Rows are points. A path goes straight from each point to the next, and from the last back to the first. The post is the endless flat space through its rows: a point in 2 columns, a line in 3, a plane in 4, and so on, so that a path can go around it. How many times does the path go around the post? Going back the other way cancels.
(in the rows, 128 means zero)

Post:
[[129 103]]
Path:
[[125 142]
 [157 122]
 [ 60 159]
 [ 66 111]
 [130  52]
 [147  84]
 [112  58]
 [ 74 132]
 [120 122]
 [154  97]
 [154  83]
 [104  85]
 [ 87 123]
 [138 152]
 [184  91]
 [185  52]
 [105  58]
 [ 68 143]
 [127 158]
 [199 106]
 [139 119]
 [106 125]
 [ 87  92]
 [142  59]
 [207  85]
 [173  90]
 [152  61]
 [100  72]
 [104 119]]
Times around: 2

Post (3 x 4):
[[101 149 134 106]
 [125 108 107 167]
 [117 167 108 143]]
Path, 31 rows:
[[ 95 151 177   7]
 [135 135 139 150]
 [111 173 146 144]
 [127 122 120 136]
 [116 104 113  93]
 [117 127  65 168]
 [ 71 113 151 144]
 [115 159 118 202]
 [108 207 172  58]
 [142 130  99  87]
 [165 142  35 198]
 [144 142  95 122]
 [132 150 100 118]
 [ 80 114 139  54]
 [ 91 173  92 103]
 [126 149  96  57]
 [109 162 150  56]
 [157 109  70 149]
 [114 190  52 181]
 [ 74 143 150 104]
 [111 134 133 164]
 [ 90 148 178  40]
 [129  98 120  83]
 [124 168  57 149]
 [ 99 153  98 122]
 [123 112 102 134]
 [164 157  92 130]
 [105 179 156 142]
 [109 184 116 207]
 [110 121  75 223]
 [133 148  63 155]]
Times around: 1

Post, 8 rows:
[[156 136 172  75 137 124 102 111 113]
 [126 166 140 122 147 148  87  70 102]
 [ 56 120 130 130 132 171 140  88  87]
 [ 62  76  65 132  72 148 119 171  97]
 [139 143 130 174 179 128 141 135 157]
 [107 136  99  98 135 125 155 114 148]
 [188 102 150  39  96 148 100  71 168]
 [147 183 161 171 126 122 143 136 113]]
Path, 31 rows:
[[ 80 165  69  71 105 113 165 138  94]
 [184  96  90 111 186 158 124  26 207]
 [131 116 154  68  92  67 158 117  95]
 [101  75  93 144  75 148 164 112 176]
 [164 182 170 164 153 121 120  77 100]
 [ 30  11  45 126 131 241 120  61 128]
 [101 152  99 159  82 142 172 168 118]
 [115 133 122 125 146 154 141 155 174]
 [132 160 181  69 124  87 113 146  82]
 [120 154 127 178 163  79 163 127 113]
 [164 142  98  41 111 135  65  31 103]
 [ 79 185  73  49 211 153 134  44 116]
 [175 120 156 130 100 152 132 150 171]
 [102 139 165  79 109 110 153 138 141]
 [ 82 164 113 144 174 145 129  39 128]
 [184 177 142 215 184 152  52  30  80]
 [143 198  76 187 138 159 170  78 160]
 [111  72  92 152  94 194 124 167 149]
 [130 151 164 173 119 144 152 130 160]
 [ 53 118 127 139 209 147 176  37 155]
 [135 112 137 153 127  84 147 148 102]
 [163 131 139 129 151 163 156  78 160]
 [ 70 167  96  97 163 197 111  15 115]
 [ 20 161  81 139 114 159 136 129 123]
 [114  92 186 104 169 149  98  56 139]
 [126  80 174 145 149 133 216  75 191]
 [128 113 173  42 161 126 144  96 109]
 [131 115  59  45 145 144 114  99 160]
 [161 166 150  48 155 143  30 111 134]
 [102 101 167  56 164 124 116 132 162]
 [131 141 138  84 138 151  78 128 103]]
Times around: 4
